Each row of a before or after table is a point. The points were changed in one or more steps. Then noise was added and the rows were shuffled. The steps act on how far a point lies along the listed directions, d1 being the first. Name the steps. A step turns or swaps two directions, mirrors them in a line or flattens them onto one, adds a multiple of one to another, or multiplies one. Angles are multiples of 10 degrees, from the lower direction toward the higher: turns from -170 to 170, lines from 10 to 170 but not 90. Use the fewest steps. Two steps may share a direction if one is a turn and the other turns, adds or multiplies; they go together, in the order done. Otherwise the lowest direction goes first.
In the rows, zero is written as 128.

Directions:
(1): [ 76 122]
(2): [134  76]
Before (9 x 2):
[[110 111]
 [ 92 155]
 [107 127]
 [173 123]
 [ 88 145]
 [209 168]
 [149  64]
 [180 101]
 [153 107]]
After (9 x 2):
[[130  75]
 [113 140]
 [ 74  92]
 [144 168]
 [110  73]
 [130 145]
 [184  55]
 [118  99]
 [135 169]]
Steps: turn d1 and d2 by -80 degrees

Directions:
(1): [176 175 182 112 124 110]
(2): [161  62 157 123 170 125]
Before (12 x 6):
[[ 49 162  44 145  76 147]
 [150  73 166 121 161 141]
 [117 149 130 116 132 115]
 [ 81  61  68 139 134 119]
 [136  92 160 113 159 123]
 [ 83 144  94 122 148 134]
 [199  93 216 136 187 130]
 [150  87 156 130 140 136]
 [ 60 108  59 168 107 137]
 [116 217 131 146 114 128]
 [ 80 142  84 151 103 139]
 [ 91  65  83 148 132 139]]
After (12 x 6):
[[112 186 140 111 144 122]
 [184 149 196 131 162 120]
 [131 134 135 114 145 115]
 [ 84 185  85 133  81 108]
 [158 243 161 110  82 103]
 [134 190 149 134 104 118]
 [ 84  84  95 144 130 163]
 [118 213 128 143  81 102]
 [ 94  30  94 172 174 169]
 [101  93 100 141 125 150]
 [ 81 179  88 141  80 129]
 [ 83  92 104 128 140 139]]
Steps: turn d1 and d2 by 90 degrees

Directions:
(1): [130 199 118 131 204  95 137 142 105  95 139 174]
(2): [118  74 144 183 147  92 125 212 102 131 106 125]
(3): [134 123  57 151 141 167 160 115 119 155  50 157]
(4): [121  97 146 172 159 215 112 112 108 102 173 156]
(5): [147 154 167  98 121 151  79 130  41 146  85 116]
Before (9 x 12):
[[ 99 125 102 130 140 109 144 139 143 128 115 135]
 [139 181 171  67 128 142 111  83 143 101 183 122]
 [133 111 108 165 163 158 148 129 148 112 116 161]
 [131 133 117 150 139  97 135 144 137 148 141 134]
 [130 129 112 163 152 182 134 113 116 114 123 162]
 [108 115 126 147 137 111 135 137 177 119 165 133]
 [125 143 158  94  83 137 112  66 146 134 152 110]
 [140 119 126 162 148 136 142 157 116 102 132 146]
 [132 130 161 106  90 153 105 105 127 129 157  98]]
After (9 x 12):
[[127 106 206 148 162 132  99 187  85  97 165 119]
 [133 125  77 148 141  87 179 137 202 124 100 145]
 [143 151 101 118 125  96 160 136 150 119 118 131]
 [129 135 104 146 139  92 146 163 124 139  73 136]
 [ 92 126  92 131 139 130 158 112 178 115 147 149]
 [127 144 101 138 136 116 149 107 172 141 167 141]
 [131 102 182 132  98 142  88 162  86 136 127  94]
 [ 95 103  92 157 137  87 177 132 247 110 199 142]
 [116  74 188 168 117 143  94 145 104 129 146 120]]
Steps: turn d2 and d4 by -140 degrees; multiply d5 by 2.5

Directions:
(1): [156 151  65 144 128 161 131 145 104 118  28  95 123 139 189 101 145  80
 109 101]
(2): [177 200 100 167 137 120  79 132 104 154 177  94 176 136 134 195 105 118
 167 102]
(3): [ 98 201 116 151 120  93 238 164 116  91 146 157 123 171 127 145 141 115
 131 141]
Before (11 x 20):
[[114 142 106 138 118 125 195 158 121  78  88 123 112 140 139 113 146 106
   98 147]
 [145 164 134 142 118 118 109 123 139 144 201 149 167 124 105 191  97 144
  161 119]
 [130  50 161  95 144 124  11  71 133 188 179 142 138  64  88 131 118 151
  136 116]
 [144 194  88 149 109 134 163 172  91  79  79 126 121 155 161 139 149 100
  132 121]
 [127  61 149 103 144 145  50 111 155 155 100 127 138  97 122 106 137 153
  117 111]
 [117  79 126  92 130 169 105 106 131 139  41 122  99  96 154  79 144 109
  109 124]
 [139  81  95 118 125 182 115 117 143 144  12 110 113 119 171  74 154  92
   85 107]
 [131 117 152 119 130 130 119 135 142 134 147 132 129 113 124 146 109 127
  132 136]
 [113 100 150  96 126 136 159 112 141 121 105 158  96 123 132 102 147 143
  117 132]
 [137 104 144 103 131 156 102 117 122 147 127 142 112 110 127 127 153 136
  123 136]
 [134 131 146 130 134 116 117 116 127 129 121 123 144 139 125 136 121 141
  132 136]]
After (11 x 20):
[[131 144 137 127 128 121 154 148 134 118 132 134 130 128 136 150 115 112
  132 134]
 [131 146 123 118 125 146 155 139 112 126 109 146 104 133 143 122 164 119
  115 134]
 [133 141 138 133 135 117 126 121 122 123 120 125 147 147 127 141 126 138
  132 134]
 [163  84 148 109 121 154  14 112 121 137 132 110 132  94 116 138 115 153
  146 123]
 [102  94 152  91 126 136 172 117 145 114  95 161  90 123 129  91 149 142
  111 135]
 [124  47 160 105 125 138  81 109 150 118 124 118 114  86 103 107 126 149
  103 152]
 [102 221  68 161 126  90 227 163  81 102 102 161 124 165 156 133 162  72
  117 106]
 [150 202 112 162 119 109 137 139 131 132 195 147 170 144 117 203  97 133
  167 115]
 [132  67 105 109 126 184 114 110 150 142   8 113 107 114 166  64 158  98
   78 110]
 [107 158  94 136 136 123 181 163 129 102  54 147 127 154 164 104 162 105
  103 112]
 [105  95 114  97 128 170 146 123 128 122  26 129  85 108 163  70 156  97
  102 130]]
Steps: mirror d1 and d3 in the line at 150 degrees; multiply d2 by 1.3

Directions:
(1): [108  47  74  65 139  89  98 122  85  72  83 175  83 166 145 158 117 131
 134 103 120 133 120 175  79 108 156 158 184 125 168 149 113  96 146 146
 117 138 144 155  58  95 117 162 112  92  86 107 104  63 169  49  85 138
 106 169  77 141 110  91 185  73 163 110]
(2): [177 210 113 162 105  71 138 113 136 158 172  92 106 171 132 158 117 114
 194 101 119 149 104 132 181 143 157  73 146 166 134  81 120 146 127 136
  92  68 182  72  89 151  80 176 128 126 113 129 131  37 147 154  99 133
  91 153 189 122  53 123 170 114  62  95]
Before (10 x 64):
[[141 189 158 148 123 129 131 115 146 145 163 120 142 138 138 131 132 127
  139 118 123 123 121 127 152 137 123 121 124 138 112  93 125 144 116 141
  123 118 140 104 156 158 115 131 129 150 146 143 142 108 127 180 139 141
  120 119 135 127  99 142 119 150  92 126]
 [113  75  78 112 121  90 106 131 108  73 127 147 103 158 138 163 108 127
  142  99 110 121 119 167 116 115 161 128 167 134 154 143 122 117 147 138
  138 127 133 140  87 126 109 151 145 106 123 120  98  84 165  81 108 131
   83 161 100 125  96 107 172  89 135 104]
 [140 174 180 179 109 178 137 111 160 189 140  91 177  98 101  83 138 110
  109 160 144 122 138  73 147 132 103 111  82 121  93 113 159 163 127 128
  146 137 102 118 186 152 133  84 143 180 179 151 146 201  90 200 180 127
  135  75 139 120 164 160  71 171 114 137]
 [129 102  87  96 122  67 103 118 114  98 127 142  64 189 141 179 114 132
  171  75 107 129 107 179 103 132 189 126 174 133 159 120 118 123 159 152
  106 103 170 124  59 103  81 180 101  96  81 108 106  35 165  97  73 141
   91 161  95 149  95 102 214  93 130  85]
 [154 172 145 171 112 126 166 119 155 149 162 102 157 134 131 119 151 132
  174 149 123 129 105  95 153 162 127  86 117 162 127 108 109 141 124 122
  107 108 118 100 136 156 116 130 140 144 142 103 155 124 122 168 137 130
  119 123 175 121 101 160 139 135  97 130]
 [164 215 116 192 100 101 133 117 141 154 165  96 113 174 117 162 103 130
  185 111 133 142 114 143 199 136 146  69 131 171 117  89 135 184 123 119
  116  63 188  65 128 154  70 165 145 115 131 131 142  74 161 162  80 118
   97 142 195 108  73 135 182 135  44  81]
 [ 71  16 125  90 171 176 111 151 138  72  82 162 149  91 116 106 146 131
   82 128 139  91 147 159  73 108 122 196 114  88 132 176 137 105 120 114
  181 182  87 176 160  92 199  75 145 129 142 125 131 221 106  94 133 111
  156  89  38 141 171 127  98 123 200 151]
 [128 153 149 160 123 162 149 152 153 155 151 106 138  91 109  97 139 118
  133 139 140 106 136 108 142 136  90 132  88 114 118 127 142 135 141 118
  148 133 114 112 166 140 149 101 136 146 157 172 154 188  77 170 154 124
  143 109 156 127 140 156  95 178  99 139]
 [174 182 147 172 114 125 144 128 144 164 172 101 133 127 125 129 120 119
  139 125 131 137 127 102 155 139 130  97 122 165 124 116 144 142 119 129
   97 102 149  91 129 143  93 121 136 129 135 123 119 122 114 195 139 137
  105 133 168 132  96 127 139 149  78 108]
 [ 77  49 125  94 165 168  96 137 112 112  85 162 159 106 134  91 150 138
   64 147 148 111 147 142  65 106 113 192 124  89 123 172 117 119 133 137
  156 180  70 196 142 104 172  74 124 125 133 118  85 196 112  79 144 125
  164 116  69 123 197 125  85 137 196 174]]
After (10 x 64):
[[ 74  37 117  87 164 162  93 131 111 100  80 168 151 115 139 100 149 140
   71 143 139 120 149 148  66 100 122 192 133  88 125 174 121 120 137 142
  146 176  77 200 132  99 162  78 126 117 130 116  81 185 121  70 136 123
  162 125  64 124 187 123  91 134 193 171]
 [155 161 132 161 109 112 161 111 146 132 159 107 143 148 135 126 145 131
  179 142 121 129  98 102 151 156 134  90 131 163 133 113 103 134 127 128
  103 109 128 100 122 152 114 138 132 135 137 100 153 107 133 156 123 131
  108 135 163 122  87 156 151 119  94 120]
 [123 125 115 136 123 126 136 148 126 135 136 126 106 120 128 117 134 116
  155 120 140 114 127 138 129 129 116 135 122 124 143 128 131 121 152 129
  141 126 132 109 119 126 125 125 124 132 136 154 142 132 105 130 126 129
  122 141 147 126 119 132 135 143 104 124]
 [110 108 120 145 113 120 119 133 126  98 143 126 138 125 129 143 110 127
  123 119 122 107 134 139 133 126 136 125 128 128 129 135 131 133 141 121
  153 138 107 133 134 148 126 117 154 131 150 130 109 146 136 120 140 124
  102 130 112 118 124 136 133 128 128 116]
 [172 175 136 165 113 108 145 122 140 153 168 104 121 134 123 142 112 119
  147 122 130 129 117 110 151 139 134  98 135 167 128 116 141 138 129 129
   93  93 148  95 113 142  82 136 130 120 130 124 108 107 118 180 127 137
  100 142 166 137  85 123 148 140  82 100]
 [137 131 134 139 106 128 120 101 127 151 119 121 130 142 117 118 133 111
  137 131 133 134 129 110 122 120 135 119 131 139 128 117 143 140 142 149
  126 128 132 121 121 126 113 125 130 151 137 127 125 116 135 144 142 134
  110 115 119 127 121 121 138 127 122 104]
 [134 148 140 138 126 118 121 124 147 134 154 112 113 140 121 150 133 129
  149 102 114 116 119 138 133 148 153 120 120 124 119 112 128 141 144 137
  123 114 136 112 133 125 105 133 115 127 125 127 128 117 119 161 118 135
  125 112 118 139 138 140 150 148 123 106]
 [ 73   8 118  79 168 165 105 145 128  65  75 169 141  98 116 111 141 130
   84 119 136  90 145 171  68 105 128 197 125  89 144 177 139 100 120 115
  181 185  90 173 146  90 190  80 140 122 132 116 127 202 115  72 126 111
  151  96  35 146 160 123 111 115 206 147]
 [162 224 126 197  96 108 135 122 151 169 165  93 120 171 112 153 101 130
  181 109 136 139 119 141 207 135 137  60 119 170 114  87 137 182 119 115
  116  61 182  63 132 161  74 159 145 116 135 141 150  92 159 172  89 117
  101 135 201 103  78 142 173 144  42  83]
 [141 181 149 138 125 118 125 115 144 135 158 124 137 147 137 138 127 124
  146 117 116 126 119 139 143 137 131 124 136 137 121  95 123 143 119 148
  119 114 149 112 139 158 109 143 121 148 137 144 134  90 135 167 137 145
  107 126 132 130  95 138 138 139  98 117]]
Steps: flatten d1 and d2 onto the line at 110 degrees

Directions:
(1): [ 77 167  79 158 152 140  85  99  99 115 105 165  97 126 131 130  64 134
  56  98 153 143  94 139 125 120  91 151 140 139  91 145 160 234 141  98
 112  98  91  92 138 231  95 126 186  98 134  63 154 129 104 160 105  94
 167 122  93 162  91 157  81 204 135 132]
(2): [170  75 100 222 132 152 139 119 150 130 169 130 122 182 153 101 119 150
 140 134  44 121 120 133 133 172 132 153 188 103 186 121 177 160 118 158
 179 167 146 103 140 138 211 139 178 183 116 112 131 233 134 145 126 156
  96 128  96  80  74  99  73 136 153 124]
(3): [165 177 164  87 177 189  93 143  95 212 163 163 137 180 115 105 178 105
 136 107 112 102 111 172  55  99 138 140 199 193  86 158 161 190 134 155
 122  75 183 152 174 129 134  96  97 158 125 133 115 127  88 102 145 180
 127 132 127 188 162  92  86  87 103 149]
(4): [112 175 125 189 146  88 122 143  99 177  94 189 187  93 121 179 148 108
 110 113 130 172  82 108 134  48 149 154 110 132 119  58 152 136 150 104
 125 167 102 107 179  29 170 105 175  92 108 142 164 120 140  86 133 179
 206 148 114  79  91 112 119  80 171 139]
Before (13 x 64):
[[111 134  98 177 141 120 107 126 114 127 129 154 112 129 152 121 105 120
   95 122 131 121 104 136 120 112 107 140 128 137 110 134 172 195 132 122
  131 120 129 117 141 160 129 124 168 118 126 108 148 151 114 139 135 136
  154 132 110 128 113 140 111 160 143 136]
 [116 120 147  84 110 117 138 130 143 112 111 108 126  95 133 145 153 124
  125 155 151 127 154 127 127 140 132 102  77 133 120 135  78  74 115 111
  128 114 142 149  91 121 100 123  96 104 136 133 122  95 137 134 132 104
  128 125 146 130 157 144 191 132 115 125]
 [ 97 158 111 158 139 105 110 124 101 151  79 165 175  94 116 151 122 114
   85 119 152 142  94 135 133  83 125 138 113 121 120  92 154 153 130  91
  128 150  95 111 139  87 142 114 172  88 112 124 151 110 124 103 115 125
  192 135 118 112 101 126 115 123 163 142]
 [ 94 146 123 104 128 143 112 114 109 116 113 139 127 111 117 137 116 123
  113 106 150 142 125 124 133 127 122 138 130 133 111 145 118 137 137 102
  116  94 131 131 132 170  87 124 121  95 129 112 131 103 110 138 117 101
  135 124 138 149 136 138 130 155 121 125]
 [135 128 154  89 139 152 106 120 131 136 153 105 128 136 126 112 139 120
  143 124 145 122 131 137 119 125 136 121 141 141 111 155 110 124 124 135
  123 108 143 153 132 143 113 125  88 137 141 132 104 123 106 137 125 133
  118 108 143 158 177 123 145 128  95 143]
 [128 184 146 140 155 123 100 155  98 212 134 192 178 143 105 163 184 113
  123 113 125 163 100 131  92  68 152 158 150 182 107 102 151 150 145 127
  121 132 161 127 179  49 149 111 149 105 113 140 155 113 127  76 149 183
  183 139 124 115 123  95 107  67 132 162]
 [148 101 128 192 106  95 160 155 141 143 121 131 174 120 138 169 151 114
  137 136  94 161 113 102 159 100 146 144 123 106 166  85 146  84 129 124
  158 196 114 113 163  23 198 119 164 127 124 154 144 155 157 117 142 189
  144 153 125  55  93 127 125  78 156 123]
 [113 137  97 176 122  90 131 121 127 123 103 141 146 100 133 145 110 134
  116 126 120 152 110  94 154 115 119 138 112  94 134  93 125 129 132 106
  131 171 116 115 128  96 154 132 183 108 128 120 138 141 142 121 121 133
  155 130 112  83  94 131 126 146 147 123]
 [136 128 140  93 126 134 138 121 131 133 137 146 143 132 117 123 170 118
  151 134 133 117 132 131 120 120 142 128 136 151 108 145 119 103 116 127
  134 120 132 152 125 105 110 106 102 129 130 158 124 109 128 117 133 133
  120 137 136 138 141 142 132 104 114 135]
 [130 108 135 100 122 121 153 136 137 117 121 131 133 119 120 112 132 136
  137 135 118 125 137 120 132 133 140 130 122 129 137 133 132 125 138 130
  143 137 137 125 113 125 137 144 120 126 134 139 126 129 136 121 137 136
  112 147 141 122 141 127 122 111 124 118]
 [148 148 143 140 136 127 128 141 114 150 145 139 140 134 139 138 146 117
  142 119 113 144 122 125 105 105 131 137 155 142 127 118 134 145 137 146
  134 126 150 122 144  99 149 104 139 132 121 132 134 149 144 124 132 145
  135 133 108 124 110 105 107 103 136 148]
 [144  73 141 110 112 127 142 140 158 115 129  94 111 148 128 130 153 136
  172 143 111 106 160 137 143 168 134 108 122 109 158 132 107  63 116 154
  141 145 157 140 110 114 142 138 101 156 137 158 119 145 135 126 134 125
   78 124 151 116 149 130 152 110 117 111]
 [122 167  99 151 163 157  97 112 108 159 121 149 116 168 139 112  95 126
   86  98 109 113  81 169 103 117 117 151 179 158  85 140 170 237 135 129
  130  85 133 104 158 195 123 119 163 141 125  88 156 143  76 147 118 140
  144 114 103 157 128 132  80 155 115 136]]
After (13 x 64):
[[115 145 166  87 135 115 116 132 122 143 126 117 160  96 117 143 149 109
  140 125 168 144 121 124 131  86 147 121 109 138 103 128  96  93 129 119
  112 130 123 157 143  85 111 118  86 108 135 148 109  90 121 116 124 146
  150 113 151 134 181 129 164  99 113 143]
 [121 123 130 112 133 121 143 136 125 132 109 145 139 112 124 120 133 128
  125 126 124 137 127 122 134 114 139 136 120 135 129 121 144 146 145 125
  144 146 125 117 128 120 139 139 141 113 130 133 135 129 141 119 133 138
  133 151 132 117 126 126 112 114 134 121]
 [ 83 183 166  47 121  93 120 140 111 138  79 139 151  50 116 180 164 101
  103 137 202 147 131 123 114  72 134 102  41 159  74 116  61  73 133  85
   96  93 119 159 111  82  63 103  86  56 136 145 137  22 132 108 136 110
  185 134 156 148 178 155 216 107 118 137]
 [105 145 153  45 112 133 129 131 118 110 113 110 131  97 108 137 144 116
  143 119 177 128 151 120 130 126 137 117 105 137  99 154  84  78 131 108
  100  85 147 162 119 134  60 128  68  94 139 143 114  56 116 122 128  93
  118 118 175 160 179 141 174 131  99 123]
 [148  80 108 157 123 142 128 126 146 100 168 106  92 166 160  91 116 137
  131 143 102  90 146 145 124 170 110 125 143 122 144 168 153 158 117 152
  154 117 160 136 112 176 135 138 131 163 131 123 116 179 121 154 145 126
   86 126 123 133 135 134 123 162 119 133]
 [125 107  69 249 136 144 119 117 124 125 134 156 114 164 155 137  79 129
   73 102  76 152  82 127 143 140 100 176 188 116 156 128 204 227 129 114
  164 161 102  72 169 171 194 125 234 143 129  69 156 218 124 170 114 158
  142 143  79  91  41 141  41 173 157 125]
 [142 132 116 162 134 135 124 126 122 128 152 139 119 144 149 124 112 128
  124 110 108 146 123 135 116 130 114 140 168 130 135 129 145 174 135 143
  143 127 141 105 135 155 142 118 162 140 121 105 139 173 141 149 123 123
  118 126  93 122  87 114  92 143 140 141]
 [113 154 137  95 130 115 127 119 118 131 109 166 154 100 109 147 158 110
  125 125 163 132 119 123 125  91 138 131 116 153  89 129 118 116 126 102
  118 115 108 142 136  98  92  99 116  95 133 152 140  81 127 112 126 126
  154 143 136 138 137 157 133 115 119 143]
 [ 96 140 110  91 130 153 100 107 113 103  99 119 115 124 120 108  92 130
   82 126 170 107 126 162 120 143  93 109 132 127 107 164 130 173 118 104
  117 100 107 128  96 202  85 133 135 107 137  95 123 102  96 147 106  68
  130 118 127 178 137 151 117 180 124 136]
 [ 87 172 101 122 147 141  77 122 109 139 128 165 111 146 114 132 107 141
   81 103 151 155 115 137 109 121 103 152 147 172  88 157 144 203 137 110
  102  93 135 110 132 199  84 135 169  92 133  78 154 111 110 138 126 103
  153 117 108 161 116 140  94 174 112 146]
 [123 116  87 164 131 132 123 108 133 106 129 129 106 140 140 105  91 144
  117 120 112 127 122 121 140 156 103 136 151 100 137 144 138 173 121 123
  138 141 134 114 113 172 143 137 172 134 140  94 126 169 121 150 114 111
  118 122 102 120 103 137  97 188 131 120]
 [127 118 127 180 131 106 124 143 126 158 104 157 147 129 121 165 163 124
  143 125 105 146 111 131 139 103 145 143 128 114 152  83 148 104 137 137
  140 168 127 114 162  59 183 121 161 131 122 153 155 157 137 102 135 168
  143 136 127  82 108 115 121  91 156 121]
 [170  83 123 131 123 166 145 121 167 115 163  76 102 195 148  75 118 147
  150 139  70  75 140 163 120 194 127 119 179 122 149 159 136 147 104 176
  160 110 172 130 112 182 144 146 117 198 130 118 121 183  95 162 123 129
   56 103 136 131 151 120 114 139  93 120]]
Steps: turn d1 and d4 by -100 degrees; multiply d2 by 2.5; multiply d3 by 0.4
